Each row is a point. A path goes straight from each point to the next, and from the last back to the first. The post is the endless flat space through its rows: a point in 2 columns, a line in 3, a plane in 4, and so on, so that a path can go around it. Count how often the path circles the post. Going back the other way cancels.

Post (1 x 2)
[[-2.0 -0.4]]
Path (14 x 2)
[[  8.3   5.6]
 [-17.1  34.3]
 [-43.1   8.8]
 [-12.9 -27.1]
 [ 11.4 -18.1]
 [ 10.1   7.9]
 [  4.8  11.7]
 [ 16.3  14.1]
 [ -5.7   9.6]
 [-37.1  13.5]
 [-13.9 -13.1]
 [ 20.8 -29.1]
 [ 26.6  -9.6]
 [ 38.5  -9.3]]
Times around: 2

Post (7 x 8)
[[ 11.1   5.8   8.8  -2.3 -31.1  21.2 -21.8 -27.5]
 [-15.9  33.9  -8.1  30.2  17.5 -29.0 -12.2  47.1]
 [ 15.5  14.6 -23.8  19.7  -8.9   5.3  13.7  19.3]
 [-27.5  32.9  -4.9  16.5  32.7  -9.0  15.5  38.2]
 [  6.8  -5.5  48.5  13.5  -4.0   9.0  24.9  15.6]
 [ 15.9  -6.9   7.9 -29.3 -23.2   5.0  -5.7   0.9]
 [  7.1  -1.0  18.2 -13.5 -17.5 -12.3  -6.7 -37.1]]
Path (18 x 8)
[[  5.1 -16.1 -25.2  -7.1  -8.2  30.0   0.2 -22.2]
 [  5.5   7.9  26.2  15.0  24.0  -1.8 -26.4  -4.8]
 [ 35.9  23.6   8.0  26.1  -5.0 -11.3  11.8  11.6]
 [-15.2  19.0  33.0   8.8  -4.0 -23.1 -14.4  31.3]
 [ 12.6  -1.7  -9.1   8.3 -47.3  24.4 -31.9  36.5]
 [ 12.1   0.9  12.8  28.5 -16.9  18.0  -7.3  -8.8]
 [  2.2   6.2  22.5 -30.0  12.4  11.3 -14.0  18.6]
 [  6.5  -1.9 -21.8   0.6  13.4 -35.0 -14.4  35.9]
 [-29.4 -19.2   7.4 -25.4 -15.7   6.6 -17.7   5.7]
 [ -6.7   9.3   2.7 -28.4 -19.9 -18.2  12.8  -6.6]
 [-16.2  42.7   3.2  -5.1  32.1  -2.9  24.3  10.7]
 [ 22.2  22.6 -17.7 -30.2  18.4   0.3 -10.4 -19.2]
 [ -3.7 -13.8 -11.2   5.9   0.3   3.2  -9.9   0.7]
 [ -2.4 -10.4  11.4  30.2  -7.0 -15.0  22.6  12.1]
 [ 18.5  -6.3  17.8  -9.1  17.6  -2.7  -4.2  16.3]
 [  7.3  31.8 -10.7  -0.3   1.5   3.9   5.0 -26.2]
 [-31.3  46.5  27.3   7.8 -11.7  -4.3 -21.6 -27.4]
 [  2.0  17.3  23.0  48.2 -24.5 -25.5 -22.0  16.4]]
Times around: 1
